Every row gives one point. Two turns around zero, p and q, are shown by what they do to some points. Where does a point land after both, in the order given? Backwards means that the second turn is done in reverse. Each puzzle has new turns, and all numbers are rounded.
In the rows, zero is written as 128.

Turn p:
[162 152] => [169 136]
[ 97 118] => [ 96 132]
[ 74 120] => [ 76 143]
[180 121] => [172 100]
Turn q:
[159  48] => [151  45]
[ 95 150] => [ 97 153]
[124 153] => [127 153]
[138 160] => [141 159]
[123 128] => [123 129]
Where do these land?
q, then p: [134 112] => [125 111]
q, then p: [167 141] => [168 119]
p, then q: [159 129] => [155 113]
q, then p: [136 147] => [145 140]
q, then p: [ 44 111] => [ 47 156]

Turn p:
[146 166 125] => [140 168 123]
[152  43  91] => [160  46  90]
[ 79 165 136] => [ 75 158 140]
[142 145 137] => [140 147 135]
[120 121 151] => [123 121 152]
Turn q:
[116 175 111] => [110 175 116]
[108  52 152] => [124  46 127]
[144 150  91] => [149 162 106]
[144 135 158] => [129 129 163]
Where do these land?
p, then q backwards: [108  99 139] => [115 105 154]
p, then q backwards: [135 186  81] => [114 175  71]
p, then q: [107 117 185] => [ 98  97 172]
p, then q backwards: [162 110 107] => [145 101  98]

Turn p:
[168 156 175  66] => [168 144 140  48]
[117 163 103 113] => [ 90 136 117 105]
[136 146 107 138] => [110 149 116 131]
[ 81  92 132 148] => [120  82 146 166]
[128 155 164 136] => [131 146 168 114]
[138  57  89 167] => [150 110  84 202]
Turn q:
[161 132 114 186] => [159 138 120 188]
[171 127 134  94] => [150 168 141 100]
[ 64  97 175 124] => [110  54 154 101]
[ 57 137 124 134] => [ 75  81 115 130]
[154  94 112 110] => [164 139 109 103]
[127 194  96 142] => [ 81 167 114 169]
[163 117 141 106] => [155 151 144 106]
Where do these land?
q, then p backwards: [188  82 134 134] => [182  98 171 122]
q, then p: [105 116 143 181] => [157 121 131 181]
p, then q: [ 64 141 141 141] => [128  67 154 116]
p, then q: [163 161 112  96] => [ 93 165 110 103]
q, then p: [139 171  89 145] => [ 76 151 138 150]
q, then p backwards: [100 133 181 118] => [ 80 143 161 120]
p, then q: [137  91  95  81] => [154 141  69 108]

Turn p:
[ 89 107 123 144 126 145] => [ 86 103 122 136 131 134]
[156 119 127  67 123 118] => [171 120 125  85  97 127]
[ 63 101 163 126 218 104] => [ 86  90 122  79 205  71]
[160 143 145 125  76 142] => [142 156 161 137  90 157]
[140 125 153 133  71  96] => [136 136 177 147  85 110]
[117 107  76 141 160 112] => [134  92  81 151 147 111]
[204 133 144 178 118 176] => [164 151 165 168 155 202]
[ 75 152 106 134 158  95] => [ 97 135  88 131 145  74]
[149 164 116 104 101 165] => [138 167 113 118  97 169]
Turn q:
[160  88 128 136 152 138] => [161  93 120 135 156 116]
[ 51 103 127  98 150 152] => [ 49  95 112 104 147 126]
[156 186  62 141  52 125] => [165 174  93 128  37 167]
[ 91  92 130 138  99 139] => [101  82 141 126 107 145]
[130 148 165 145 158 107] => [123 154 157 155 155 108]
[158 178 149 121  61 146] => [156 174 152 114 101 194]
[156  92 124 111 157  86] => [158 112 135 109 142  71]
[136  83 100 146 161 113] => [142  87 107 144 133  84]
[115 181 167 117 162 147] => [ 98 180 134 138 175 142]
Where do these land?
q, then p: [197  75 192  72 115  83] => [207 128 186  44 145 117]
p, then q: [131 115 156 165 102 127] => [113 122 166 157 145 142]
q, then p: [121 189  93 134 134 151] => [109 166  79 161 117 142]
q, then p backwards: [114 123 152 117 150 139] => [113 124 146 146 152 136]
q, then p backwards: [134 109  88 114 157 179] => [117 117  77 118 176 148]
p, then q: [117 162  82 150 166  89] => [141 148  95 162  98  72]
q, then p: [ 82 124 132 143  73 127] => [ 77 119 159 124  92 149]

Turn p:
[122 128 117 165 115 128 137  67 150] => [112 108 121 124 123 104 165  71 130]
[107 145 187 107 158 142 154 133 128] => [106 156 174 109 114 128 156 170 123]
[155 134  71 162 133  43 147 201  91] => [176 151  50 198 149  81  98 170 145]
[ 97  73 145 120 141 140 103  76 159] => [ 84  70 167 100 153 126 136 107 140]
[141 150 107  68  93 102 135 148 132] => [180 142 118 100 104 132  94 139 165]
[ 92 143 120 130 160 179  88  64 133] => [ 74 139 149  80 163 140 134  72 104]
[141 120 130 165  92  85 102 143  91] => [139 106  99 164 107  89  91 130  97]
[ 79 144 128 137 127 187 108 118 182] => [ 64 144 152 120 119 173 131  83 152]
[135 117 140 117 140 188 182 166  84] => [128 141 105 119 120 186 167 189  97]
[212 125 134 110 122  87 123 164 131] => [216 122 145 167 131 123 108 148 126]
Turn q:
[143 105 132  64 109  90 117 158 104] => [157 107 133  70 122 105 116 141  76]
[145 188  89 130 166 144 134 163 111] => [155 184  72 156 143 106 122 139 122]
[126  98 169 148 153 103 125 155 140] => [128 106 166 138 136 116 120 180 137]
[ 79 102 160 129  77 119 106  88 156] => [ 63  96 167  99  91 147 135 111 137]
[101 110 134 161 141 145 136 105  59] => [115 121 147 186 143 163 118 111  82]
[188 155 122 146 189 157  88 126 148] => [151 165 108 140 178 122  74 134 186]
[181 144 118 158 101  88 110 168 172] => [170 152 151 114  88  73 119 138 176]
[118 184 141 144 151 148 114  94 158] => [ 85 179 117 132 147 142 128 126 169]
[ 82  82 109 151 140 174 143 172  72] => [133  78  95 200 110 153 114 145  79]
[168 156 145  63 102 141 160 118 130] => [164 153 111  61 135 163 156 123 120]
[ 77  84  89 113  80  99 174  62 157] => [ 86  69 141 110 115 118 207  61 123]
Where do these land?
p, then q: [154 152 132 145 107 171 170 156 161] => [149 150 115 150  94 177 159 109 161]
q, then p: [129 135 138 143 106  75 103 159  90] => [143 131 135 135  88  90  91 148  89]
q, then p: [142 149 150 175 181  72 156 173 130] => [144 173 141 208 114  93 133 170 129]
q, then p: [ 65 134 119 132 171 141 120 136 116] => [ 76 139  80 145 150 117 115 139 130]
q, then p: [ 72  76 182  81 122 145  98 164 149] => [ 94  84 111 117 128 182  68 187 148]
q, then p backwards: [159  85  76  83 101 162 152  72 116] => [169 106  65 129  98 163 115  60 143]
p, then q backwards: [156 128 162 164  87 151  90  89 120] => [104  92 103 130  77 110 123 114  74]
p, then q backwards: [171 103 125 145 115 123  87 150 136] => [141  86 117 156 141 148 120 132  86]
p, then q: [158 142 103  69 134 132 114 180 139] => [152 158  98 111 132 139  76 145 177]
p, then q: [ 87  92 164 117 182 122 145  77  81] => [123  97 120 116 155 105 159 187  54]
p, then q backwards: [102 180 101 121  81 141 113  75 174] => [148 150  90 126  60 134  96  73 153]
p, then q backwards: [140 159  84 162 148 100 188 106 125] => [139 174  68 123 146 121 179 131 153]
